Every row gives one point. The window is the flat piece filled in between its corners: a triangle in 3 columns, a solid with four corners in 4, and so on. A path goes straight from each point to the next, and from the last back to the first. List the points from which the path goes on through the window.

Window:
[[-96 -29 -22]
 [ 26   7  39]
 [ 54  28   5]]
Path:
(1): [31 67  4]
(2): [-53  45  25]
(3): [  4 -24 -36]
(4): [ 36 -27  -7]
(5): [ 0 46 64]
(6): [44 72 28]
(7): [82 -2 47]
(8): [ 72 -42  11]
Through the window after points: 4, 8

Window (4 x 4):
[[-34 -82  -5  32]
 [-78 -33 -30   6]
 [ 15  42 -45 -70]
 [ 54  24  48  19]]
Path:
(1): [-31 -43 -31  67]
(2): [ -8  63 -54   9]
(3): [ 33   2  47 -41]
(4): [-56  -2   9 -67]
(5): [ 30  33 -60 -38]
(6): [-26   9 -34  82]
(7): [-33  -2 -13 -99]
(8): [ -4 -42  27  -9]
Through the window after points: 4, 8

Window, 6 rows:
[[117  92  22  24  56 -40]
 [ -5 -11  26  78 -28   6]
 [-31 -47  32  36   0 -51]
 [-32  50 -41 -43 -25 -17]
 [  2 -27  22  12 -61 -20]
 [-37 -76   7 -22  29  21]]
Path:
(1): [ 6 76 69 38 -3 -5]
(2): [-24  25  30 -44 -40   9]
(3): [ -7 -18 -63  38  77 -43]
(4): [ 27 -20   4  28   7 -16]
(5): [ 41  68 115  30  -2 -84]
(6): [ 23   1  99 -40   6  12]
(7): [-18 -40 -24  50 -53 -21]
(8): [  39   44 -100  -11   20  -34]
(9): [ -2  51  85  -7 -14 -10]
(10): [-50   0  62  -5  12  19]
(11): [ 26 -72 -35  47  20 -72]
(12): [ 55 -14 -39  23  36 -77]
(13): [34 61 79 27  8 -1]
(14): [-42 -19  39   2  -6  12]
(15): [-18 -53 -48  16 -34 -23]
(16): [ 52 -60 -49 -41  32 -63]
Through the window after points: 6, 8, 12

Window, 9 rows:
[[ -19  -69  -56  -34  -22  -16   49   15   14]
 [  51   -1  -14  -43  -14   25   73   29  -28]
 [ -23   -8   20   -3  -31    1  -83   36  -25]
 [  17  -66   11   13  -65   14 -121  -23  -17]
 [  18   66  -36   32  -66   32   10   13   16]
 [   3  -32   31   41   16    0    3   11  -15]
 [   3   25  -40   -5  -19  -37   39  -38   26]
 [   5    6  -11    9   39   72  -12  -25    9]
 [ -24  -46   73   -5    6   33   22  -11  -20]]
Path:
(1): [58 20 37  5 -5 40  8 19 50]
(2): [ 52 -19 -10  -8 -38 -25 -11   6  60]
(3): [-38  20  -9 -14  -7  72   9  12 -88]
(4): [-24 -32   4  23  -1  57  17 -27 -50]
(5): [ 35   0 -21  -7 -18 -25 -10  35  26]
(6): [ 11   1  -1   1 -21 -16 -19   8  26]
(7): [-22 -17 -16   5 -13  12  21 -35 -57]
(8): [-27   1 -22  11 -15  31   3 -19 -23]
Through the window after points: 6, 8

Window (11 x 11):
[[ -15   41   50  -40   79   10  -27  -66  -53   26  -14]
 [  16  -73   38   -2  -36  -22  -21  -54   22  -10  -52]
 [ -39  -41   42  -34  -13  -50   43   31   30    5   62]
 [  30    1  -12   62  -25   -7  -90  -21    4   -3    5]
 [ -19  -42   63 -121  -22   11   20   13  -11   33  -40]
 [  -9  -27   66  -58   28  -19  -34   23   -4  -56 -106]
 [ -19   55   -6  -77    0  -28  -38  -79  -11   91  -49]
 [ -21   51  -29  -43  -39   35   55   28   31  -24   15]
 [  24  -63  -33  -37   56   13  -23   36   49  -25   28]
 [  65   17   73  -50   49    8  -29  -24    2  -71   15]
 [  51  -28   31  -41   69  -39  -53  -49  -69  -27  -14]]
Path:
(1): [-12  -5  45 -67   8  -6 -19 -36  -5 -17  -9]
(2): [-42 -32   1 -25 -19   0 -64 -20 -17 -32  25]
(3): [ 58   6  13 -44  36  -8  27 -17  33  53 -29]
(4): [ 70 -34  19 -37  74 -16  -1  28   5   4  29]
(5): [-14 -31  10 -38  13  -3 -27 -15  15 -26  -4]
(6): [-20  12   2 -62  -9  17 -29 -60  13 -59 -20]
(7): [ 16 -18  26 -22  37 -43  -8  17 -39  67 -28]
(8): [ 24  30  12  -9   2 -17  10   2 -15  18 -35]
Through the window after points: 4
